Each row is a point. Each copy is the shape, with its points in the same order, turned, moved and blurred by noise. Say if it was mirrored as well.
In the rows, 128 means zero.

Shape, 6 rows:
[[190 166 125]
 [117  93 142]
 [ 64 116 128]
 [151 158 113]
 [ 65 122 168]
 [163 167  97]]
Copy 1, 6 rows:
[[ 84  88 179]
 [163 109 115]
 [149 156  78]
 [ 90 107 141]
 [168 174 109]
 [ 69  98 142]]
Copy 1 is: mirrored
Copy 2, 6 rows:
[[185 125 139]
 [ 86  92 144]
 [ 53 132 112]
 [147 131 114]
 [ 46 138 149]
 [165 132 105]]
Copy 2 is: only turned
Copy 3, 6 rows:
[[179 179 115]
 [136  93 139]
 [ 83  86 123]
 [150 155  99]
 [ 79 101 163]
 [158 165  85]]
Copy 3 is: only turned
Copy 4, 6 rows:
[[183 142 132]
 [ 77 122 155]
 [ 48 160 119]
 [141 149 108]
 [ 45 174 155]
 [158 145  99]]
Copy 4 is: only turned

Shape, 9 rows:
[[133  92 136 123 144 132]
 [155 170 106 101 112  93]
 [124  67  95  94 125 169]
 [132  88 163 157 169 120]
 [141 133 152 136  77 140]
 [150 181 186 125 131 165]
 [ 98  73  82 172 102 186]
 [ 50 166  77 128 165 102]
 [157 141 129 155 167  92]]
Copy 1, 9 rows:
[[151 116 115 122 171 122]
 [138  92 125 126  75  89]
 [183 135  70  80 158 141]
 [147 121 149 133 208 120]
 [159 147 163 120 111 145]
 [123 103 188 127 122 173]
 [178 191  63 150 163 163]
 [ 45 137  82 150 134 102]
 [135  95 143 177 141  85]]
Copy 1 is: mirrored
Copy 2, 9 rows:
[[142  94 126 104 116 130]
 [ 60 130  86 133  84 128]
 [159  85 105  66  76 155]
 [150  91 148 121 159 111]
 [126 131 145 152  67 131]
 [113 176 149 166 135 168]
 [215 111 107  96  50 119]
 [108 172  82  58 113  53]
 [111 111 100 148 146 102]]
Copy 2 is: mirrored
Copy 3:
[[137 127 125 132 175  89]
 [159 126 101 126 100 137]
 [124 145  74 130 187  54]
 [146 111 159 140 210  99]
 [138 152 136 184 111  89]
 [148 203 165 165 153 151]
 [ 89 128  76 217 197  63]
 [ 69  94  73 115 162 180]
 [170 102 136 133 169 147]]
Copy 3 is: mirrored

Shape (14 x 8):
[[ 93 140  92 123  86  87 113 106]
 [144 144  82 159 130  96  93 119]
 [110 162  81 143 131  68 124 112]
 [192 133 148  85  99 203 188 135]
 [113 140 157  77 171 130 147  68]
 [ 94 127 137  93 152 156 153 100]
 [161 146 140 109 138 186 158 205]
 [135 187 166 100 143 147 171  81]
 [195 113 192  81 137 172 181 149]
 [127 153 215  62 142 178 124  82]
 [138 120 161  78 162 156 150  72]
 [104 129 121 179 125  92 104 133]
 [100 140 120 146 110  65 152 112]
 [111 138 153 134 139 159 159  61]]
Copy 1 (14 x 8):
[[101 169  73 143 111 102 134 102]
 [146 165  83 177 144 118  97 113]
 [121 182  86 173 157 100 139  99]
 [199 159 154  45 108 182 136 146]
 [127 137 150  72 168 117 133  55]
 [113 128 124  69 166 136 138  99]
 [169 165 158  78 155 157 117 205]
 [139 176 176  88 150 157 147  71]
 [204 131 194  50 126 137 131 150]
 [116 140 202  39 129 140  94  74]
 [154 121 149  58 154 131 120  69]
 [108 133 110 185 135 121 120 128]
 [115 154 112 164 129 101 175 102]
 [126 123 136 101 144 173 142  64]]
Copy 1 is: only turned
Copy 2:
[[126 141  94 171  96  85 163 100]
 [160 154 101 190 148 104 126 120]
 [129 158 114 193 143  75 159 120]
 [168 126 118  72 141 213 201 149]
 [121 138 163  91 163 112 164  66]
 [ 98 119 135 107 153 143 165  74]
 [112 127 114  94 164 195 147 193]
 [131 176 181 103 143 151 186  99]
 [162 105 155  47 161 180 174 163]
 [129 153 177  39 121 159 139  77]
 [144 123 155  78 160 142 167  69]
 [126 117 136 196 120 110 116 128]
 [122 123 143 185 113  83 177 124]
 [133 135 168 137 134 162 173  60]]
Copy 2 is: only turned

Shape:
[[122 121 159 104 132 104 175 128 132  77 132]
 [100 152 148 120 112 104 113 139 118 121 137]
 [145  67 138 117 100 113 122 130 162  89 134]
 [106 148 130  98 109 122 122 138 128  12 136]
 [109 166 145 112 118 192 107 142 104 138 138]
 [107 124 117 109 145 169 114 114 104 119 135]
 [162 106 149 113 149 102 145 145 105 117 119]
 [ 95 164 162  98 118 119 108 112 233 143 132]
 [110 162 153 133 158 106 113  70 105 125  66]
 [151 141 140 109 111 149 106 113 132 128 135]
 [173 159 116  97 155 111 113  93 140 136 118]
 [153 116 131 200 124 173 126 119 138 114 144]
 [ 99 159 143 117 117 150 109 142 113 129  95]
 [103 137 126 161 113 150 138 142 125 136 108]
 [126 162 142 101 109 136 186 129 106 131 144]]
Copy 1 (15 x 11):
[[ 90 126 169 108 103 121 159 122  93  89 103]
 [102 158 137 124  96 112 107 118 102 121 152]
 [116  87 155 159  89 128 128 134 136  63 119]
 [ 69 146 160 104 104 150 114 136  75  29 147]
 [113 156 140 104 132 173  78 147 111 155 149]
 [103 119 128 124 147 172 110 117  97 129 149]
 [132 101 152 117 134  87 136 130  96 111 112]
 [ 72 166 162 121  85 130 100  69 202 113 135]
 [102 173 103 135 150 114 107  68  82 124  85]
 [142 133 141 117 115 151  94 115 131 113 130]
 [149 130 123  90 146 121 120  67 136 100 123]
 [154 159 158 179 155 160 136 155 135 112 129]
 [ 88 157 116 114 128 132  85 139 115 134 130]
 [103 160 114 146 132 136 130 158 126 136 133]
 [119 151 143  73  98 141 154 140 100 144 126]]
Copy 1 is: only turned
Copy 2, 15 rows:
[[120 148 133 119 144 125 164 122 116  66 158]
 [104 157 150 125 132 103 135 143 123 126 128]
 [106  80 121 129 110 149 135 155 134  70 149]
 [ 88 169 138 117 121 130  87 124 103  32 143]
 [109 172 152 126 131 177 104 123 107 156  95]
 [100 140 135 123 156 161 105 101 119 144 138]
 [161 119 128 112 155 143 151 153 109 113 157]
 [ 91 148 143 118 120 115 147 127 221  97  68]
 [132 132 136 160 196  76 125  94 111 122  94]
 [139 125 149 129 119 150 110 123 133 128 109]
 [176 121 131 106 150 110 108  98 157 125 116]
 [129 132  86 193 103 171 121 116 121 139 134]
 [103 163 135 125 155 134 120 135 103 138  86]
 [ 96 149  93 141 133 139 135 129 107 154 103]
 [129 173 139  91 116 145 166 104 102 126 130]]
Copy 2 is: only turned
Copy 3:
[[122 107 145 129 113 120 172 123 167  80 140]
 [ 92 142 152 126 131 150 124 143 129  98 147]
 [127  81 124 123  91 121 101  96 163 111 125]
 [113 141 132  95 105 120 136 121 153  16 109]
 [120 173 178  72 162 143 126 116 117 125 121]
 [118 157 131 102 164 119 132  89 127 120 128]
 [159 111 133 136 122 135 156 142 121 118 154]
 [ 82 173 158 138 109 191 121 105 223 133 112]
 [107 190 148 166 119 162 169  80  89 109 143]
 [128 158 156  93 106 133 115 110 137 132 135]
 [152 190 121 140  97 135 142 120 138 145 147]
 [160 141 187 149 144  93  80  88 125 123 124]
 [102 158 167 110 143 159 141 124 106 117 102]
 [ 98 132 178 140 163 117 125 114 118 132 100]
 [110 139 183 108 130  96 180 132 145 127 147]]
Copy 3 is: mirrored
Copy 4 (15 x 11):
[[109 143 145 133 136 140 181 156 131  81 145]
 [101 152 152 143 116  95 122 144 130 120 142]
 [146  76 127 125 124 130 141 136 136  77 160]
 [129 166 186 136 149 143 113 147 118  33 145]
 [ 76 160 150 118 113 155  76 158 144 153 133]
 [ 86 145 136  89 142 153 109 119 123 130 136]
 [135 120 135 119 141 128 179 155 101 137 126]
 [117 134 151 125  98  94 127 127 249 106 130]
 [ 81 149 164 143 119 113 163  77 127 139  72]
 [128 126 152 114  99 151 115 126 145 136 141]
 [161 149 148  99 104 132 155 104 148 154 105]
 [127 112  88 170 137 180 105 111 135 139 146]
 [ 85 145 149 129 109 120  98 148 131 122 100]
 [ 84 136  95 145 113 134 107 137 131 120 115]
 [ 95 181 125 122  92 159 161 164 130 125 146]]
Copy 4 is: only turned
